Each row is a point. To make a cloud, some directions were put in groups of two or more. Within a group, all points are equally far from the middle, so they leave a hole (a ring in 2 directions, a hollow ball in 3). The other directions are filled evenly. Then the cloud was stretched, turned, moved and blurred a little. How many holes are there, and how many directions does each take, smallest first?
In the rows, zero is written as 128.

Cloud (19 x 3):
[[147  66 111]
 [ 69 156 110]
 [146 157 196]
 [ 97 196  89]
 [130  67 113]
 [ 85 149 176]
 [213 145 121]
 [173  79 142]
 [ 93  85 119]
 [193 108  62]
 [143 217 107]
 [123  86  65]
 [ 94  96  83]
 [ 95 103  73]
 [132 145 200]
 [ 86 190 140]
 [111 100 180]
 [137  66 109]
 [110  78 149]]
Holes: 1 (3)

Cloud (30 x 4):
[[192 127  60  94]
 [108 176  50 110]
 [140 174 149  89]
 [172 122  40 106]
 [138 108 190 120]
 [ 48 134 175 130]
 [ 73 156  88  92]
 [181 125  41 101]
 [ 87 151 179 136]
 [184 120 138 142]
 [190 102 102 148]
 [ 87 162 133 145]
 [117  76 101 132]
 [166 150 120  43]
 [ 59 153 112  90]
 [ 83  65 124 113]
 [137 188 134  34]
 [132 160 161 180]
 [ 82 128  65  37]
 [100  68 122  90]
 [122  60 162 105]
 [100 183 138  97]
 [ 99  99  82  95]
 [151 117 120  38]
 [133 103 181  86]
 [ 70 168  75  52]
 [147 181 139  94]
 [149 214  95 103]
 [167 130 162 140]
 [145 108  55 138]]
Holes: 1 (2)

Cloud, 75 rows:
[[134  85 185  90  91 180  90 145]
 [ 74  85 129 100 124  77  75 105]
 [141 181 197 161 121 127 188  90]
 [100 142 202  96  70 102 182 129]
 [133 155  76 153 195 123  73 106]
 [152  89 164 116 123 181 205 155]
 [103 135 146 160 206 198 110  78]
 [180 186 195 138 116 110 177  91]
 [110 188  77 154 171 138 178 174]
 [179 175 194  92 173 166 187 112]
 [136 102  73 133  81 180 173  98]
 [125 109  63 117 109 190 169 165]
 [105 123 181 144 184 183 204 106]
 [130 157 152 179 201 141  86 140]
 [ 95 201 162 168 107 151 203 136]
 [172 124 116  87  72  66 102 167]
 [181 146 120  98 223  98 124  83]
 [123 160  92 163 217 155  90 108]
 [ 97 147 173  54 173 104  52 121]
 [150  76 146  34 127 163 116 106]
 [ 72 106 166  45 129 113  91 153]
 [132 163 192 113 207 101 193  92]
 [153 161 179 118 173  71 113  70]
 [ 51 118 125  51 169 133  78 126]
 [131 171 186  75 191 119 124 184]
 [ 93 189 161  93  86  67 162  87]
 [163 141  92 133 120 184  76 194]
 [ 91 113  98  97 186 190 167  51]
 [ 98  93 110 105 130  60 155 169]
 [166 174  68 124 111 175 179 152]
 [193 103 106  73  96 124 180 104]
 [182 152 170 124 230 130 162 142]
 [161  76 141 143 176  72 190 138]
 [ 62 147 117 113 209 110 168  67]
 [107 187 196 106 125 117 126 196]
 [210 120  93  60 130 144  87 108]
 [143 115  73  62 110 140 140 175]
 [198 142 149 108 144 182  84 190]
 [164 155 132 148 154 149 173 219]
 [103 102  72  82 133 173 183 145]
 [100  85  73 148  84 120  65 115]
 [123  76 167 116 191 188 173 149]
 [ 73 121 152  67 208 110  92  99]
 [119 113  95  86  68  87 151 165]
 [212 152 167  73 111 145 106 183]
 [210 161 156 187 100 120 139 114]
 [170 123 108 219 156 122 200 153]
 [134  93  81  72  78 160 109 115]
 [148  77 148 120 187 108 205 160]
 [184 129 157 117 106  98  81 211]
 [ 84  85 117 100 193 121 105  54]
 [146 147  81  82 198 134  69 141]
 [156  87 163  85  55 102 112 150]
 [165 103 121 218 102 116 196 141]
 [198  90 150 150 114  79 192 110]
 [160 184 112  52  96 105 117 163]
 [215 169 182  81 139 143 150  96]
 [147 191 196  64  85 110 150 106]
 [ 69  97 140  97 201  93 120  87]
 [153 148  54 143 163 159 212 152]
 [165  85 128  52  96 144 139  94]
 [210 104 144 123 216 155 162 165]
 [115 184  92  71 185 186 117 133]
 [204  83  99  60 136 151 126  94]
 [193  59 136 166 178 182 151 110]
 [189 137 167 147 210 123  93 135]
 [123 177 113 189 112 120  61 139]
 [211  70 157  94  97 140  99 119]
 [206 117 141 106 200  91  87 116]
 [107 144 170 182  90 157 139  72]
 [ 94 192 107  97 107 169  69 135]
 [209 122 150 114 102  69  77 132]
 [117 210 100  99 107 179 152 130]
 [ 77  76 125  85 164  85  99 141]
 [ 74 132 140 113 107  76  99  60]]
Holes: 3 (2, 2, 4)

Cloud (93 x 9):
[[105  93 129 139 107 177  83  75 206]
 [121  73 105 147 146  64 210 116 177]
 [ 52  96 138 102 112 136 132 155  66]
 [138 125  90 111 133 126 220 190 157]
 [115 188  91 131 126  79 108  79 110]
 [133 117  78 125  75 200 144 182  92]
 [132  96 156 197 132  71 129 102 115]
 [120 102 169  74 125 181 225 133  96]
 [160  28 140  79 102 137 172 114 106]
 [111 128 112  64  65 200 125 170 134]
 [110  71  44  99  53 115 139  99 191]
 [ 90 125 115 144  92 122 148 169  44]
 [158 131 115 114   8 158 171 179 110]
 [113 126 133  47  60 163 135 138  88]
 [ 80 135  75 128  65  94 166  82  83]
 [ 90  95 130 154  84 110 163 124  62]
 [ 91 168 139 137 174 176 146 139 165]
 [145 111 117 139  24 218 111 177 121]
 [ 92  65 129  72 141 120 166 114 220]
 [169 107 109 179 122 180 123  35 177]
 [ 92 135 121  55 125 192 157 135 138]
 [127  48  27 151 174  92 161  97 135]
 [184  86 170 174 180 160 121 131 117]
 [123 138  35 204 117 102 146 105  96]
 [134 105  37 202 169 125 138  89 104]
 [138  31  95  95  56 135  88 157 158]
 [129 148 152 110 132  84 189  85 120]
 [133  86 172 123 189 108 138  73 208]
 [126  22 129 101 185 157 156 178 157]
 [123  83 139  59  81 148 164 184 212]
 [139  81  22 127 121 106 139  83 182]
 [112 134 129  46 169 131  80 145 108]
 [134  80 104 153 102 116  61  77 204]
 [ 68  40 156 145 123 178 176 105 138]
 [186  85 130  81  82  96 128 165 189]
 [201  53 172 135 133 174 118  97 133]
 [183  76 115 141 151 136 182 201 162]
 [154 146 127 184 105 146  85  69 181]
 [ 47 130  64 155 158 151 102 150 147]
 [ 66  91 148 170 144 139 223 117 124]
 [189 117 145 104 104 104 113 103 196]
 [104  69  97  32 164 147 182 180 134]
 [ 57  96 123 122  74 165 121  85 136]
 [ 84 121  96  46 184 100 114  96 172]
 [163  64 190  97  65 182 136  94 101]
 [139 154 186 149 141 173 201 181 135]
 [ 74  96  90 126  86 100 169 162 197]
 [ 96 150 114 145 163 138 115  47 112]
 [ 92  57 112 129  42 140 159 108 187]
 [ 64 164 107 171 163  76 148 128  94]
 [181  42 105 181 132 154 117 141 153]
 [ 88 150  51 187 126 154 162  87  74]
 [139  82  44 109 148 153 157  61 178]
 [ 73  55  90 149 119 123 132 174 214]
 [ 71  79 156  95 116 175 136 179 102]
 [107  75 136 155 193 100  93  93 189]
 [ 92  78 102 142 158 112  44 125 172]
 [175  93 154 130 104  79 144 224 174]
 [159 105 188 101  75 141 225  85 139]
 [ 65  71 102 116 122 137 175 144 208]
 [107 127 148 126 154  97 139 134  27]
 [162 114  71 125  75 179 149 145 210]
 [172  93 114 191  93  86  74 130 119]
 [107 121  62 154 138  39 160 123 132]
 [156  40  76 157 121  83 120 119 139]
 [108 131  75 122 187  37 131 134 179]
 [105  12 155 137  92 174 187 111 123]
 [135 108 145 155  74  91 173  56 131]
 [161 187 117  99 116 132 118  90  81]
 [126 167 176 121  79 103 153 118 147]
 [134 129  95 192 194  87 166  67 108]
 [153 131 114 136 158 144 230 191 116]
 [115  98  93 111 103 189 232 103 154]
 [142  19 114 161 154 160 163 175 160]
 [159  61 155 132 120 232 144 123 121]
 [126  98  97 129 132 205 192 157  64]
 [134  82 129  77  53 127 174 126 210]
 [127 123  70 168 116  47 126 106 138]
 [ 96  78 121  97  39 127 147 103 202]
 [ 74 101 111 125  75 137 129  61  70]
 [ 99 103 110  65  74 125 149 150  48]
 [149 107 112 139 186 169 204 156 192]
 [163  91  96 125 101 111 183 153 224]
 [176  63 105 136 107  76 121 134 104]
 [ 92  95 122 126 175 168 209 196  69]
 [206 149 113 170 105 155 204 138 111]
 [133 143 190 131 146 178 180 148  70]
 [ 83 163  92 155  63 160 105  65  94]
 [ 87  91 117  86  64 148 130 138  59]
 [134  61 100 192  97 124 117 204 172]
 [124 147 152 108 192 193 146 147 125]
 [ 78  79 160 138 113  59 142 129 139]
 [156 132 171  83 138 163 166  75  78]]
Holes: 2 (2, 4)

Cloud:
[[ 76 103  86  96  30  92 111 141 191]
 [112 139 123  99 120  83 180 111 106]
 [121 151 130 104  38 122 150 130 172]
 [ 93 149  99 140 135 109 135 192  48]
 [162 171 106 201 128 170 186 220  58]
 [166 145 122  49 108  64 170  77 167]
 [ 91 114 138 226 128 158 105 149  86]
 [137 152 150 231 123 122  72 144  95]
 [ 65 101 115 184 158 129 130 205 157]
 [ 92  97 104 140 186  86  53 187 103]
 [155  99 171 120 101 158 104 203 115]
 [ 69 113 156 157 112 117 123 179 206]
 [148 122 140 139 127 159 141 118 195]
 [ 98 185 135 146 158 155 110 130  82]
 [ 52  87  25 160 101 123 118 189 125]
 [133 152 134  97 156 151 196  53 170]
 [111 180  47 161 132 139 138  99 128]
 [ 89 116 107 212 112 208  51 149  95]
 [106 113 101 178 186 150  86 248 105]
 [ 76  83 106 139  48 138  60 183 123]
 [ 72  49  83 156  96 142  83 114 123]
 [ 69  82 157  67 102 153  79  97 109]
 [ 93 133 149  80 145  40 106 176 106]
 [109 192 177 136  87 159 163  74 136]
 [138  92 137 149 130 151 180  88 164]
 [118  91 162 176 112 109  70 198  65]
 [161 134 109 117 172 121 117 116  78]
 [ 57  57 132 121  61 148  86 188 147]
 [ 90 153 104 114 171  99 133 168 100]
 [ 75 129  33 213 139 140 109 184 105]
 [ 57 103 147 215 172 154 147 167 125]
 [205 100 125 112  89 105  91 123 137]
 [111 123 176  49 102 127  35 195  89]
 [ 85 164 180  90 153  84  97 164 149]
 [ 77  55 109 127 133 156 146 192 144]
 [115 116 129  76  86 129 163 110  75]
 [162  69 133  65 118 150 150 160 110]
 [ 95  71  67 198 120 139 143 140  85]
 [ 54 138  74 120 154 174 100 139  87]
 [ 78 121 173 224 132 123 155 118 139]
 [147 113  55 199 117 137 167 168  63]
 [113  87 137 141  51 148 170 168 105]
 [111  78  97  69 163  81  94 211 106]
 [109 136 150 185 150 197  59 149 128]
 [ 76 118  69  67 122  71  91 168 116]
 [ 19 106  39 147 102  94  75 106  87]
 [145 120  97 154  66 128  96 154 137]
 [ 98 173 104 158  89  87  71 191 143]
 [ 46  55 154  61 118 169 113 151 110]
 [ 73 116 155 132 152 181  70  98  98]
 [166 125  55 174 116 172  86 183 120]
 [ 96 138  74 110 168 128 165 185  77]
 [150  95 119  81 169  77 128 204  89]
 [153 146 104 195 110 128 165  93 181]
 [ 96 140  52 177  71 170  87  94 108]
 [ 89 123 105 178 116  91 139 172 181]
 [ 60 113  63  80 116  57  48 158  93]
 [144 197 121  97 125 152  71 132 127]
 [ 80 102 124  86 154 217 148 150  98]
 [188  86 146 136  54 183 106 128  79]
 [151 163 185  91 144 168  69 194 145]
 [ 76  93 122 104 149 100 108  70 114]
 [ 74  57 100 114 157 183 143 195 130]
 [ 80 144 134 105  82  64 155 106 149]
 [121 147  95 103 102 165 109 109  72]
 [140 139  70 120 190 122  94 183  38]
 [ 87 119  55 203  98 191  85  71 164]
 [183 156 187 169  56  80 147 135 124]
 [181 131 134  74 132 117 142  81 137]
 [ 66 176 127 149 145 103 126 213  94]
 [159 113  49 220 160 160 135 129  88]
 [149 157 138 123  79  93 169 240 115]
 [ 92 202 129 145 141 139 102 136 121]
 [104 196 144 154 119 120 119 176  97]
 [ 65 166 146 103 104 136  79 217  97]
 [147 205 145 135 126 126 162 110 123]
 [ 49 124  80 137 114  77  98 201  69]
 [151 161 166 138 205 115 122 205 123]
 [ 65  41 110 139 132  60  72  95 115]
 [126  11  45  91 133  91 143 183  94]
 [ 88 127 119 143  51 146 163  76 124]
 [103 128 163 106  90  63 249 130 118]
 [ 53 171 152 138  85 107 130  75 171]
 [104 173 126 164 112 149 188 174 119]
 [ 54 159 100 101 146  73  78 150 151]
 [207 110 123 125  93 132 145  93 169]
 [ 84 127  67  89 110  73 154 169 132]
 [148 143 216  48 101 118 110 143 141]
 [143 152 117 138 177 112  61 219 186]
 [ 79 115  72 121 174 176  49 123 106]
 [104 143 163  84 167  57 189 186 121]
 [140 183 161 141  66 150 173 168 164]
 [140 148  78 190 125 173 165 241  60]
 [ 98 168 136  99  96 139 135 104 143]
 [162  66  70  62 115 112  90 201 149]
 [ 29 121 197  88 156  72 149 146 151]
 [ 97  97 126  79 139  98  75 162  70]
 [136 160 165 123 189 113  99 201  81]
 [118 108  76 127  58 150 107 205 132]
 [102  75 206  73  90 114 116 182 172]
 [141  95  54 200 152 114  58 169  66]
 [ 87 165 155  91 133  72  95 189 116]
 [ 65 116 126 183  95 138 107 172 144]
 [107 110 114 163 104 139 207 236  67]
 [ 83 140 160 122 145  71 143 119  77]
 [ 34 169 150  89 115 109 105 148 189]
 [116 101  93  74 152 179 143 137 200]
 [158  79  93 180 154 142 152 131  71]]
Holes: 1 (2)
